Every row gives one point. The points of each table are mixes of a few directions, plus a little noise. Count the directions of each table, and those that both share. Where both have some left over, give the other angles between the two spaces (their principal angles), to ten degrees, smallest first.

First (6 x 2)
[[-24  16]
 [  5  -4]
 [-25  18]
 [-44  30]
 [ 48 -35]
 [ 39 -27]]
Second (5 x 2)
[[ -3  34]
 [  4 -37]
 [  0   1]
 [  4 -56]
 [ -5  56]]
Directions: first 1, second 1, shared 0; angles 50

First (5 x 4)
[[  4  -8 -27 -37]
 [  6  20  22 -20]
 [-18  39   8 -15]
 [ 16 -11  35  37]
 [ -8 -38 -38  36]]
Second (6 x 4)
[[-30  60  25   5]
 [ -4 -31 -55 -12]
 [-16  14 -10  -3]
 [ 36 -32  25   7]
 [-14   6 -17  -4]
 [ 27 -16  33  10]]
Directions: first 3, second 2, shared 2

First (10 x 9)
[[ 14   7   3   5  12   1  -4  -1   8]
 [-22 -16  -8 -36   7  12 -19   8 -40]
 [ 20  13   4   3  18   4  -9   1  -4]
 [  0  26   0   4  17 -27  16 -17   6]
 [ 10  19   3  14  10 -16  11 -11  17]
 [-19 -60  -7 -32 -18  46 -34  27 -10]
 [  3   6   1  10   3 -10   9  -8  24]
 [ -4  17  -1   7   9 -26  19 -17  21]
 [-14 -36  -5 -14 -10  20 -13  10  16]
 [ 12  25  10  39 -47  -4  24   9 -38]]
Second (10 x 9)
[[-23  -9  -2 -12   9  -7   1 -22  14]
 [ 50  11  -9 -11  49   7 -24  35  15]
 [-39 -14  -1 -18  10 -12   2 -35  22]
 [  0   4   6  18 -33   3  10   4 -22]
 [-26  -9  -1 -11   4  -7   2 -23  13]
 [  9   6   5  16 -23   6   6  12 -20]
 [ -4  -2   1   0  -3  -1   1  -3   0]
 [ 55  15  -2  11  10  14 -13  46 -11]
 [ -6  -6  -6 -19  30  -5  -9 -10  23]
 [-18   1  10  26 -56   3  20  -7 -31]]
Directions: first 4, second 2, shared 1; angles 30

First (10 x 12)
[[  1  -2  -9 -10   4  13 -10 -11  -1  -1  -8   1]
 [-24  -5   8 -60 -43   9  17 -11   8  24   9  15]
 [  3   2  -3   2  14  -9  -5  -9  -2 -11  -7  -5]
 [ 17  -1   6  11  12 -16   8   2   7 -15   1  -3]
 [ -2   1 -17   5  -3   0   0   1  -5  14 -12  17]
 [  0  -6   4  -4   3  10 -11  -6   0  -9   4 -14]
 [-13  16  11  24   4 -10   0  19 -11   3   8 -12]
 [  8   6   0  -5  -1  18   3   6   4   5  -2   5]
 [  2   4  11  12   8 -15   4   6   0 -10   5 -10]
 [  8 -16 -11  24   0  -2  -6   3   0   0   1   5]]
Second (10 x 12)
[[ 13   2   6   5  10   2   1   7   5  -4   0  -2]
 [ -5   6 -18   3  15   9 -19  -6 -12   8 -18   2]
 [ -3  22  13 -12  14  13  -5  -4  -2 -16   0 -21]
 [  5 -20  10   6 -10 -18  10   0   9  -8  14  -1]
 [ 14   1 -13  13  20   7 -13   5  -4   8 -16   7]
 [  4  -3  10  -2 -13   0  14   7   9  -2  12   2]
 [-21   7 -17  -2  12 -23 -13 -10 -18  15 -21   8]
 [-13   7  -7 -11 -23  18   8   0  -1  12   4  11]
 [ 10   6  11   1  12  -4   3   6   4  -6   0  -6]
 [ -4 -28   6   0 -36  -4  14  -5  12  -8  26   2]]
Directions: first 6, second 5, shared 4; angles 30

First (11 x 20)
[[ 24  58 -37  -9 -25 -13   8  -7  13  33   5  30  13   7  -8  24  -8  13
   -3  -6]
 [ 44  31 -28   4 -11   2  43  -7  37  42  19   2   6  -2 -22  60 -14  21
   -3  -1]
 [  3   2   8 -17  -4   5  -9  22 -13 -19   1  -6  13 -12   6 -22  12 -18
  -13  -5]
 [-36 -13   4   1   5  -2 -15 -22   4  -9  -2  10 -16  12   9 -14  -7   8
   16  -1]
 [ 37   4   7 -16  -4  13  16  39  -3  -8  11 -24  23 -24  -6   4  14 -19
  -26  -3]
 [-32  -2  -4   1   1  -4 -13 -25   7  -1  -1  16 -15  14   7  -7 -10  12
   16  -2]
 [ 11  -4  -4  42   8 -22  -1 -14 -22  25 -28   7 -10  16 -10  12  -2  10
   10  17]
 [ -7 -31  20  -6  11  16   6  10   6 -20  10 -24  -2 -12   3  -5   4  -8
   -4  -1]
 [-10 -11   7  -5   4   6  -2   1   2 -11   4  -6  -2  -3   4  -7   1  -3
    1  -2]
 [-34 -24   7  10  11   1  -8 -26   8  -5  -2   3 -21  12   6  -4 -10  11
   19   2]
 [ -1 -11  19  -4   3  -3 -24  28 -39 -27 -17  -9  12  -9  10 -40  21 -26
  -14   2]]
Second (8 x 20)
[[-19  16 -16  -6  -4   2 -17  -2  -2  -9  -5  12   9  -8   7 -12  -5  -1
   -3  -3]
 [ 12 -18   2  -2 -13   3 -33 -32 -10  13  -6  18 -36  41   8  -7 -10   2
   30  10]
 [ 15 -13   9   9   3 -16   1   9 -15  -2  -9 -14   4  -5   9   3  13  -5
   -4   2]
 [  2  -2   6  10  19  16  45  28  21  -6  13 -29  24 -34 -21  20   4   0
  -27  -4]
 [-31  21 -15 -18   1  -6  15   5  26 -13  19  -1  20 -25   9   7  -1   8
  -12 -19]
 [  8 -27 -10  10  -7  25 -53 -26 -25  -3 -23   9 -27  20   5 -16 -17 -10
   24  25]
 [ 23  37  29   3  -8 -26  38  18  -8  31   5  22   2  34 -28  -9  19   2
   -6  -9]
 [ -9 -13  -6  -4   6   1   4  -1  13 -12   8 -17   6 -22  11  13  -2   2
   -3  -4]]
Directions: first 4, second 5, shared 2; angles 50, 60
